Each row of a before or after table is a point. The points were changed in one or more steps. Then noise was added and the rows were shuffled. The steps act on columns, c1 being the first. Write out the steps. A step turns or swaps two columns, mirrors them in a line or flattens them onto one, adds a multiple of one to another, or multiplies or shifts one. Angles are multiples of 10 degrees, from the lower column toward the higher: turns from -170 to 170, lines from 10 to 170 but not 90. Use the fewest steps. Two steps may share a column if one is a turn and the other turns, adds or multiplies; they go together, in the order done. Otherwise the lowest column goes first.

Before (8 x 2)
0:   2 -58
1:  14  14
2:  94  40
3: -15   0
4: -35  46
5:  44 -37
6: -18 -66
7:  13 -48
After (8 x 2)
0:  81 -14
1:  46 -10
2:  19  -2
3: -19   2
4:  -6   4
5:   7  -3
6: -38   8
7:  13  -2
Steps: flatten c1 and c2 onto the line at 170 degrees

Before (8 x 4)
0:  21  41 -81 -14
1:  64  14  14 -42
2: -51 -29 -16  -1
3: -64  74 -24   9
4: -34   4 -90  48
5: -58  40 -51 -18
6:  23  47  28 -31
7: -42 -37 -16  43
After (8 x 4)
0: -17  23 -61 -60
1:  46  30  21 -42
2: -16  49 -74  21
3: -31 -50 -26  26
4:   8 -13 -78 -60
5: -40 -20  -7  65
6:  47  78 -47 -35
7:  -3  26  14 -49
Steps: swap c1 and c4; mirror c2 and c3 in the line at 120 degrees

Before (11 x 6)
0:   29  -48  -12   64   81  -11
1:   70  -41  -24   -6   63  -35
2:   -8  -34   55  -43  -69   35
3:    9  -85   -1  -24  -62   -2
4:   61  -11  -51   29   74   20
5:    8  -47  -25  -20   93  -25
6:  -44  -35   23  -17  -61  -13
7:  -15  -69   27  -10  -46   33
8:  -45  -28  -11  -27 -110   13
9:   39   -8   -2    4   68  -15
10:  -22  -73  -25  -64   41   36
After (11 x 6)
0:   13    3   -6  -11  -59   86
1:   32   19  -50  -18   73    7
2:   28  -11   -1  -15   67    5
3:   16  -25  -21   -8   94   49
4:  -25  -13   22   17  -61   36
5:  -10   31   27    2  -46   67
6:   54  -34  -28  -32   66   41
7:    9   38  -27   -5   40   75
8:   -6   -8  -14    0   82   51
9:   14   33   53  -10  -70   35
10:  -21   15   -9   10 -114   25
Steps: flatten c1 and c4 onto the line at 150 degrees; turn c2 and c6 by -90 degrees

Before (14 x 9)
0: -25  23  28  32  37 -60  -6 -28  50
1:  55 -73  75  90 -50  30 -46  43  61
2:   3 -39 -39 -30   9   6  16 -42  13
3:  38  -8  -2   0 -10  44  -7  42 -21
4: -26   6 -27  -9  67  32 -58 -68 -32
5:  10  -9  11 -15 -29  34 -39  38 -33
6:  -4  27 -14  71 -19  36 -65 -86  75
7: -18 -42 -46  68 -57  22 -61  31 -15
8: -36  -3  55  62 -33  43  26  31  36
9: -27  51 -28   6 -23 -62  18 -43 -52
10:  23  15 -50  94  45 -13 -19  25 -54
11: -18  18  21 -37 -35 -39  19   7   6
12:  27 -72  74  14 -28 -39  12 -42  19
13: -44  43 -30  -8  29 -90 -59 -42  -1
After (14 x 9)
0:   8  -6  25 -13 -27  34 -11  39 -32
1:  39  -7  55   0  -9  45  22  42 -20
2: -26  51 -65   6 -26 -63  46 -44 -57
3:  29 -70 115  13 -26 -37  44 -43  21
4: -28   3 -65  -7  68  33 -28 -67 -32
5:  57 -73 156  92 -48  30 -16  44  61
6: -26  22 -10  32  37 -56  23 -29  48
7: -34  -3  -1  60 -33  40  57  31  37
8: -44  46 -96  -8  28 -94 -24 -41   1
9: -16 -43 -71  70 -57  21 -32  28 -17
10:   2 -41 -32 -28  11   4  48 -41  14
11:  26  18 -17  91  43 -15  13  23 -56
12: -19  18  -4 -34 -36 -38  51   8   6
13:  -3  25 -18  72 -20  37 -36 -85  75
Steps: add 1.5 times c1 to c3; shift c7 by 30

Before (8 x 12)
0: -13  13 -63  62 -16  28  69  39  13  31   8  -3
1:  35  57  33 -88  51  -8 -50  17 -71  69 -35 -41
2:  43  -2  29  33 -12 -47  -8 -62 -10  97 -75 -57
3:  -8  83 -84  78 -49  50  49  74 -27 -21   7  80
4: -37  36  22  31   5  19   9   9  46 -27 -53  35
5:   1  11  10  16 -22 -70   5  31 -19  64 -24 -12
6:  14   5  19 -25   8  21 -38  38 -24  89 -64   7
7:  31 -40  34 -24 -52  48  21  -2 -37  11 -34   0
After (8 x 12)
0:  -7  48 -86  74 -46  54  48  93 -74 -19   6  42
1: -34  20  48  30   9  16   9 -21  10 -26 -56  55
2:  33  83  54 -45  52  -8 -49  66 -28  68 -35 -80
3:  46 -13  68  23  -8 -46  -8 -57  30  97 -75 -48
4:  17  17  48 -17   8  21 -40  55 -20  91 -63 -13
5: -11 -11 -71  44 -17  29  70  30  13  30   6   6
6:   1   1  24  14 -24 -68   4  49  -6  62 -23 -19
7:  38 -27  52 -24 -52  47  17  24 -26   7 -34 -25
Steps: turn c2 and c4 by 20 degrees; multiply c4 by 0.7; add -0.5 times c11 to c3; add -0.7 times c9 to c8; turn c9 and c12 by 40 degrees

Before (12 x 14)
0: -30 -38  14 -28 -34 -29  26 -12 -21  -2   3  63 -64  17
1: -31  64  43 -37  -2 -32   1 -35  29  -8  31   2 -28 -30
2: -62 -11  -9  33   2  -1  22 -44  21 -36  23  64  10  23
3:  15  41 -60 -45  75  33  -2  59  86  46  11 -67 -26  38
4:  -7  52   4  30  75  45 -29  31 -47  17 -63 -31  39  66
5:  -7  -8 -18   2  40 -40 -71  41 -33 -55 -53  62  33 -24
6: -34 -40  56  -2 -53  51   5 -33  88  66  12 -68 -42  35
7:  38  53  54 -52  66 -43 -35 -44  40  -2 -45  46  49  53
8:  50  -1   0   6 -23 -39 -25 -57  35 -55  52  -6 -40  44
9:  48 -42 -17  39  60  20 -22 -40  -8  49  53 -35  59  -5
10: -81  11   4 -15  84 -63 -63 -37 -44  33  -9  50  41  45
11: -30  62 -51  50  85 -13 -50 -49  -1  35 -73  57  27 -45
After (12 x 14)
0: -27 -53 -34  10  56 -19  49  44 -18 -19 -72  65  35   3
1:  66  57 -31 -52 100 -18   6  60  53 -10  10 -70 -17   1
2:  41  28  16 -41  -2   9  10 -37 -14 -57  29  -4 -19  -3
3:  10 -46 -19   0 -28 -12  37 -59  61 -25  41  -3 -38  -3
4:  94  36  62  -6 -68  31  -1 -30  15  65  12 -73 -41  -4
5:  14  64 -46  50 114 -28  26 -53 -25 -36 -85  60  20   1
6:  13  28  20 -43  86  12  17 -47  49 -48 -50  47  58  -1
7: -30  20  -3  45  77  -1  40 -38  41  65  43 -34  55  -3
8:  -4 -21  -2 -41 -48  -2 -20 -12 -39  28   7  58 -59   1
9:   2  36 -22  -7 110 -16  57 -38 -94   3 -31  54  39  -2
10:  51 -34  -7  36   0  -4  -8 -33 -44  -4  30  63   3  -1
11: -41  36  23  38  97  14   5  32 -30 -37 -68 -33  28   5
Steps: mirror c1 and c9 in the line at 60 degrees; turn c2 and c10 by -60 degrees; flatten c3 and c6 onto the line at 30 degrees; turn c4 and c13 by -10 degrees; multiply c5 by 1.3; mirror c7 and c11 in the line at 80 degrees; multiply c14 by 0

Before (13 x 20)
0:   48  -41   35  -56  -43  -60    5   21  -21   22   68   -2   -5    0   23  -17   79  -33    8   24
1:   -6   41   52  -14  -10   82   47   33   23   22  -26  -34   -4   36  -19   24  -20   87  -28    8
2:    5  -13   12  -57    3   33   81   58   10   26    3  -25   55   -5   23   65  -54   99  -15  -16
3:   42  -39  -33  -31  -25  -66   20   21  -38   27   72   53  -99   22   60   20   84   23  -21   14
4:    4  -48  -33   17    8   -6   53   39    6   83  -49  -34   29   27  -26  -38   22   29   15  -50
5:   30  -66  -75   -6  -30  -22  -15   -6   15   23   51   18  -41  -15   55   16   80  -24   16   69
6:   -9  -71   27   26   30  -30   41    3    4    4   30   -5  -11   22  -51  -38  -56    6   44  -37
7:   85    3  -52  -39  -46 -103   -6    2  -22   27   55    4  -38   48   61    7   44    9    8   87
8:   31   21  -13  -39   16   34   47   52   40   24   19   55   62   22    5   -8  -19   58  -61   -1
9:  -82  -72    5   -6   26  -60   30   21    8   39   15  -21   11    3  -44  -41  -10   43  -37    8
10:    2   35   12  -25   60   30   83   59   12   13    0  -22   35   36  -45   82   -4   33  -32    6
11:  -81  -14   16   39  -15  -59   54   73  -16   -5  -32   11   36    7   -1  -54  -21   -7   55  -37
12:   24    4  -50  -61    1  -56  -31    0  -55   60   87    8  -59    2   79  -28   51  -40   33   33
After (13 x 20)
0:   43    4  -55  -58   24  -52  -27   -2  -53   63   89   37  -57    2   84   15   50  -61  -18   35
1:   26   28  -15  -40   -1   36   42   51   36   19   23   -4   63   21  -27   26  -24  200  -53    6
2:  -12  -46  -31  -25    1  -65   21   16  -41   22   71   28 -100   25   36   51   78  125  -49   18
3:  -78  -10   12  -65  -18   30   84   66   15   31    1  -82   61    6   13   20  -56  151  -33  -16
4:   45  -46  -38   13   19   -6   54   37    5   80  -49  -45   25   28  -18  -13   22   -7   32  -49
5:   31  -17   22   37    8  -62   58   70  -11  -12  -34   12   33   10   24  -93  -33   10   55  -40
6:   -8  -68  -76   -9  -27  -30  -22   -4   13   34   41   29  -34  -14   51   32   84  -14  -14   68
7:   41  -45   41  -55  -18  -69   10   15  -19   17   71   19   -4   -6   26   39   80  -75   -4   33
8: -105   33   11  -18   48   48   81   59   12   11   -2  -39   34   31  -52   37   -4   19   -6   13
9:   34  -73   26   29   40  -19   42    1    1    7   25   -6   -8   17  -19  -19  -59    5   66  -37
10:  -33   43   49  -17  -34   71   49   29   23   26  -29  -86    1   30  -37   -6  -21  107  -20   11
11:   31    4  -45  -42   -3 -116   -2    2  -23   30   63   -4  -42   48   58   80   43   31  -21   88
12:   13  -69    2   -2   40  -53   33   19   10   35   15  -39   16   -8  -55  -89  -14   47   -7    6
Steps: turn c1 and c16 by 70 degrees; multiply c1 by 1.3; turn c5 and c6 by 20 degrees; turn c12 and c18 by 40 degrees; multiply c18 by 2.5; turn c15 and c19 by -30 degrees

Before (8 x 32)
0:   -9    6  -31    9    1   19   40  -25  -53   44  123  -33   26   85   -3   -8   -4  -34   -5   13    4   62   29  -26  -31   26  -17  -48  -15  -49  -38   -5
1:   22  -53  -40    0  -12  -24   -7  -22  -32   18  -32   53   35 -223    7   14  -60    5   10  -28 -150   37   -7   -3   -7   27    6  -27  -26   19  -20    4
2:   14   23   33   31  -18  -15   14  -25  -18   11  -37   13    9   89   -1   21   31   -1   12   70  -64  -90  -22   -2    6  -19  -89  -14   28   18   -9  -50
3:  -25  -52    2    9   73  -41   31   27    4  -21  -18   33   36  104  -11   12   45   82   19   -1   22   53   28    0   -4   31  -10  -24  -19   28   14  -39
4:   52  -48  -21   20   36  -21   37   -4   17  -54  -62   41   10  103   22  -16   11  -19    0  -18 -165   36  -43    2   -2   50  -37  -45  -21   14   11   -3
5:  -15  -52   15   36    3  -32  -60   11   15   18  -48  -39  -77 -127   29  -31   -2  -46   23   23   12  -18  -42    7  -15   53  -14  -45  -12   28   14    6
6:    6  -23  -46   36  -15    1   43   14  -45   11  -61   29   19   72   17   27   60   45  -10  -30   11   32   31    6  -25    7   -7  -47   16   10   -1    5
7:   -5   65  -14  -43   42   76   13   33   11   30  -50   16   11   71   15   20   60  -48   -8   -2   11  -53   11  -14  -95  -32 -147  -28   -6  -71  -15    2
After (8 x 32)
0:  -26  -49  -25    9  -91  -43   28   29    7  -23  -19   52   39 -107  -11   15   45   83   20    3   21   48   28    4   -1   30   -6  -24  -18   29   17  -38
1:   -5   61   -1  -42  -59   78   13   32   13   28  -52   22   11  -83   15  -13   62  -49   -8   -4    7  -51   13  -12  -94  -34 -143  -30   -9  -68  -13    4
2:  -15  -50  -18   37    7  -31  -63   10   13   19  -49  -63  -78  139   29   16   -2  -47   24   24   13  -19  -43    8  -12   55  -13  -41   -9   29   13    6
3:    9  -19   50   39   -1    1   43   12  -43   10  -61   48   17  -89   16  -28   57   49  -10  -30   11   31   29    8  -28    6   -4  -47   15   12   -2    2
4:   21  -54   45    0   -1  -23   -9  -21  -31   20  -31   84   35  202    7 -102  -59    2   14  -28 -152   36   -4   -4   -7   29    6  -27  -27   16  -19    5
5:   13   25  -26   33   36  -17   14  -25  -18   12  -37   23    9  -99    0   -8   32   -1   14   71  -67  -89  -25    0    5  -20  -87  -12   31   22   -5  -51
6:   53  -49    8   22  -52  -21   38   -3   14  -53  -61   66   10  -84   22   63    9  -21   -1  -19 -164   35  -41    3   -2   47  -36  -45  -21   14   14    0
7:   -9    8   29    8  -17   21   39  -23  -53   46  122  -51   23  -74   -4   46   -2  -38   -7   15    5   60   28  -23  -30   28  -18  -46  -15  -50  -39   -8
Steps: turn c3 and c5 by 160 degrees; multiply c5 by 1.3; multiply c12 by 1.6; multiply c16 by 2; turn c14 and c16 by 160 degrees

Before (14 x 48)
0:   13   41   34  -84  -64  -89   52   36    5  -11   16  -25   39   -9  -17    1  -66  -11  137   70   52   19  -36   17   18   64  -17  -56  -67   39  -20    8   66   22  -17  -70  112   60  -24   30   77  -27   10   -2   35   43   12   17
1:   43   -4  -29 -106  -26 -111   54   46   61  -46   20  -16  -12  -43  -32   47  -67  -17  173   90   90  -35   -9   39   24   50  -67  -21  -14  -13   18   36   53  -35   64  -12   78   -2  -57   46  108   36  -12   -6   14  -11  -61   -4
2:  -32   41  -22    6   65   15   43  -13   -9  -10   35   48   91  -10   42   43   29   49   35  -70  -41    5    2   -8    2  -45    2   -4   -8  -52  -20   20  -16   40  -34   52  -45   30  -44   13  -31  -17  -29   21  -60   41   33   33
3:   -1   32    2   15   48    1   13   34   50   18   21   51  -23   29   26   25   42   48   32   -8  -51  108   27  -55   27  -32   57   57  -34  -22    9    5  -18   59  -11   54   14   20   -7  -45  -42  -32  -21   31  -22   33  -30   28
4:  -33   12   13   -1   21   20    3   57   34   40  -32   92   30   38   81   -6   -4   24  -40  -42  -10   -1   96  -26  -46  -41   -9   55  -33  -38  -20   28  -23   47  -11   49  -35   30  -38  -25  -50  -16   -7  -55   12   71   15   30
5:  -30   52   10   -1   40    5   42    0  -51   16   15   -2  -13  -26   77  -56  -27    2   -1   -3  -51  -53   25  -58   21  -17   39   62  -14  -72   23   22  -15   51    1   70  -13   36   -1  -40  -42  -21  -11  -12  -25   24  -11   46
6:   39   -1  -53   -7  -48  -90    3    8  -37  -59   28  -22   34   53   14   35   27   14   40   47  -52  -13   -9   53  -20   30  -23  -33   37  -59   18  -74   81   -6  100   20   32   26  -51   56  -19  -45   32    6   57  -64   -4  -22
7:   33   53  -48  -17  -23  -99   30   40  -14  -60   75    8    3  -65  -58    3  -30   -3   30   16   -4  -25    7   77  -42   16  -60   15   22  -67   56 -129   19    7   81  -86   32   -6  -62   37  -39  -49  -10   39   46  -29    7  -53
8:   35    2  -23  -36  -40  -72  -18   47   21    6   26  -55    2   -9  -40   54  -66    5  137   46    0  -39  -65   38   17   23  -52  -31  -93   33   89   44   15  -25   57  -64  135   21  -74   39   62   15  -25  -58   12   14    8   27
9:  -19  -11  -14    9   63   37  -32   19  -44  -22  -17   52  -11  -46   40  -20   42   74   22  -12  -38   19   24  -38  -29   17  -35   27  -32  -39  -20    8  -12    6    8   -3  -29   62  -13  -55   -5   -6   57   16  -25   51  -12   38
10:   17  -10   22  -10  -99  -99   75   43   61  -15  -37  -33   24  -69  -67   -4  -12  -13  145  104   37   -6  -48   64   42   24  -23  -99  -65  -38   47   36   72  -35   64  -65   82  -25  -33    7   55   41  -16  -26   24   19   15   -1
11:  -24  -19  -35  -26    0   46    5    5    8   38  -52  -52   10  -42   62   -4   24   26   14  -42  -27   50   80  -38  -42  -19    5   79  -31   -5    1   61   15   59  -39   53  -28   34  -20  -20  -36  -53  -42   38  -66   45   30   24
12:  -47   37  -13   21   18    5   27    3  -54   -2  -10   77  -18   13   61   23   28   69  -18  -35  -28    9   66  -15   25  -39   -6   63  -92   14    0   12   73   39  -54   43  -26  -22   -6  -41   -7  -47  -24  -13  -88   14  -13   19
13:  -56  -22    1   44   29   45   48   83    1  -67   15   21   17   18   35    0  -23   48  -26  -47  -53    0   62  -80  -12    7   11   24    1   15    4   58    4   26  -23   39    8  -17   11  -14  -12  -30  -25   43  -26   51   11   48
After (14 x 48)
0:   39   -1  -50   -7  -49  -90    1   -2  -36  -59   56  -22   34   53   13   34   26   24    4  -16    9  -13   -8   54    0   31   10   43   37  -70   17  -73   82  -10  101   20   34   27  -51   56  -21  -45   32    6   56   55   -7  -23
1:  -24  -19  -35  -27    1   47    7   57    9   36  -31  -54   10  -42   63   -5   23   17   11   59   33   50   81  -38   41  -18  -22  -86  -30  -13    0   60   15   17  -39   53  -28   33  -20  -19  -38  -53  -41   36  -67  -30   31   24
2:   34   54  -47  -16  -20  -99   31   21  -15  -61   71    6    5  -64  -57    3  -31   35   -8   24   57  -25    9   79  -46   16   47  -10   24  -73   54 -128   20  -37   80  -87   31   -6  -63   37  -40  -48   -9   38   45   32    7  -53
3:   17   -9   22  -11 -101  -98   77  -18   61  -16   28  -32   24  -67  -68   -3  -10    4  108 -102   96   -5  -48   66   58   23   26   94  -64 -107   48   35   72  -53   64  -65   81  -25  -31    4   55   39  -13  -27   23  -35   15    0
4:   14   42   34  -84  -64  -89   51   33    7  -11   44  -25   39   -9  -17    0  -65    2  140  -58  114   19  -36   16    8   65   20   49  -67  -37  -21    7   68  -25  -16  -71  113   60  -25   30   77  -28   11   -3   34  -50   12   17
5:  -30   42  -24    8   63   14   44   32   -9   -9  -30   48   91   -9   42   42   30   34    4   44   20    4    4   -7  -58  -43  -32   -3   -8  -61  -20   20  -14   25  -33   52  -45   32  -44   13  -31  -15  -30   22  -59  -41   34   33
6:   34    3  -23  -36  -40  -72  -19   -8   20    9   35  -53    1  -11  -39   54  -64   37  134  -43   61  -40  -64   37  -11   23   37   30  -94  -40   89   43   15  -52   58  -65  134   22  -74   39   62   14  -26  -59   11  -20    8   26
7:   42   -3  -30 -108  -23 -111   54  -19   61  -44   57  -14  -13  -43  -33   45  -68   28  143  -75  152  -36  -10   38   12   51   63   23  -12  -97   21   34   55  -56   64  -12   78   -2  -58   45  109   36  -12   -7   13    8  -62   -3
8:  -34   13   12    0   23   20    4   65   35   40  -18   92   29   36   78   -6   -4   23  -53   63   51   -1   95  -26   27  -38   -8  -65  -35  -14  -20   26  -23  -38  -11   49  -34   30  -37  -26  -50  -15   -7  -56   10  -62   16   29
9:   -2   33    3   14   49    1   11   68   49   16  -11   52  -25   29   28   27   42   -1   16  -14    8  106   25  -55  -30  -32  -74  -63  -35  -35    7    4  -19  -13  -11   53   14   19   -7  -45  -42  -32  -20   30  -22  -22  -31   27
10:  -30   51   11   -1   40    5   42   48  -51   16   -5   -2  -14  -29   77  -56  -28  -24  -37  -13    8  -55   25  -58  -23  -17  -31  -63  -12  -61   23   20  -16   17    1   70  -12   38   -1  -40  -41  -21  -12  -11  -27  -12  -12   44
11:  -48   38  -13   24   19    3   27   37  -53   -3  -42   78  -18   14   60   22   27   55   -9    3   32   10   65  -14  -15  -38  -40  -65  -89   20    0   10   74   10  -54   41  -26  -22   -4  -44   -8  -48  -24  -14  -88   -3  -14   18
12:  -56  -21    0   45   28   47   46   55    3  -67  -17   20   17   17   36   -1  -22   30  -14   40    6   -1   62  -80  -26    7  -39  -32    0   26    6   59    2  -71  -23   40    8  -17   12  -15  -10  -29  -24   42  -27  -46   10   48
13:  -19  -10  -15   10   63   35  -34   12  -44  -23    0   53  -11  -46   40  -18   42   79   -3   28   23   19   23  -38   20   17  -20  -37  -32  -46  -19    7  -13  -16    6   -1  -27   63  -14  -55   -4   -7   56   15  -24  -44  -14   38
Steps: turn c8 and c34 by -70 degrees; turn c20 and c25 by 130 degrees; turn c11 and c25 by -60 degrees; mirror c18 and c27 in the line at 160 degrees; turn c19 and c30 by -30 degrees; shift c21 by 60; turn c28 and c46 by 170 degrees
